Every row gives one point. Each copy is the shape, with its points in the same order, stretched, turned, moved and blurred by noise. Some copies are also mirrored. Which?

Shape:
-169, -280, 137
-208, -16, -298
152, -192, 150
156, 298, -100
-86, 378, -387
285, -303, 209
-233, 186, 255
56, -34, -29
-274, -270, 86
Copy 1 (9 x 3):
-288, 2, -85
143, 104, -261
-154, -123, 115
334, 95, 178
503, 230, -76
-239, -219, 156
-38, 277, 142
34, -18, 19
-278, 58, -167
Copy 1 is: only turned
Copy 2 (9 x 3):
345, 61, -17
-214, -233, -88
325, 174, 198
-193, 157, 62
-490, -120, -85
432, 244, 281
174, 309, -198
57, 43, 83
276, -48, -89
Copy 2 is: mirrored
Copy 3:
271, -54, 109
-124, 142, 85
317, -51, -147
-109, -129, -137
-393, -18, -5
462, -47, -222
86, -306, 227
102, -38, -94
209, 11, 187
Copy 3 is: mirrored

Shape (9 x 6):
6, -58, 163, 354, 190, 304
35, -64, 168, 230, -229, 36
-257, 168, 244, -115, 178, -90
-167, -268, 160, -187, 221, -95
24, -233, -183, 212, -437, -198
-144, 188, -246, 58, 3, 184
-110, 199, 98, -233, 204, 258
96, -60, 258, 65, 208, 158
88, 119, -140, 117, -173, -248
Copy 1, 9 rows:
249, 452, -48, -147, -91, 32
24, 265, 103, 119, -107, -95
242, -235, -277, -225, 316, -192
121, -51, -493, -29, 28, -54
-240, 225, 137, 285, -119, 108
-173, 220, 83, -305, 81, 28
40, 32, -107, -374, 23, -193
244, 174, -123, -109, -164, -22
-1, -97, 206, 118, 69, 167
Copy 1 is: mirrored
Copy 2, 9 rows:
-371, -257, -99, 2, -12, -559
-2, -365, -79, -30, -7, 18
73, 215, -211, -378, 226, 12
-284, 207, -260, -58, 168, 147
89, -265, 240, -42, -156, 595
153, 282, 165, -357, -281, -145
129, 519, -244, -139, -85, -398
-165, -34, -158, 119, 149, -354
177, -81, 332, -108, 220, 346
Copy 2 is: mirrored
Copy 3:
140, 196, -327, 277, 120, 277
48, 90, 193, 99, 29, 144
141, -178, -253, -78, 28, -206
513, 50, -13, -151, -258, 87
-120, 37, 477, -56, -124, 272
-411, -18, -324, 70, -104, 34
-75, 99, -436, 1, -146, -249
307, 287, -160, 14, 20, 1
-276, 36, 113, -249, 101, -68
Copy 3 is: mirrored
Copy 4, 9 rows:
-594, 361, -230, 75, -4, -24
-257, 96, -227, -125, -19, 122
-210, 10, 185, 162, 305, -1
-126, 3, 333, 322, -22, 262
310, 145, -201, -219, -111, 291
-27, 189, -349, 145, 183, -134
-369, -79, -121, 387, 178, -76
-461, 32, 31, 147, -113, 5
191, -7, -22, -188, -16, -141
Copy 4 is: mirrored
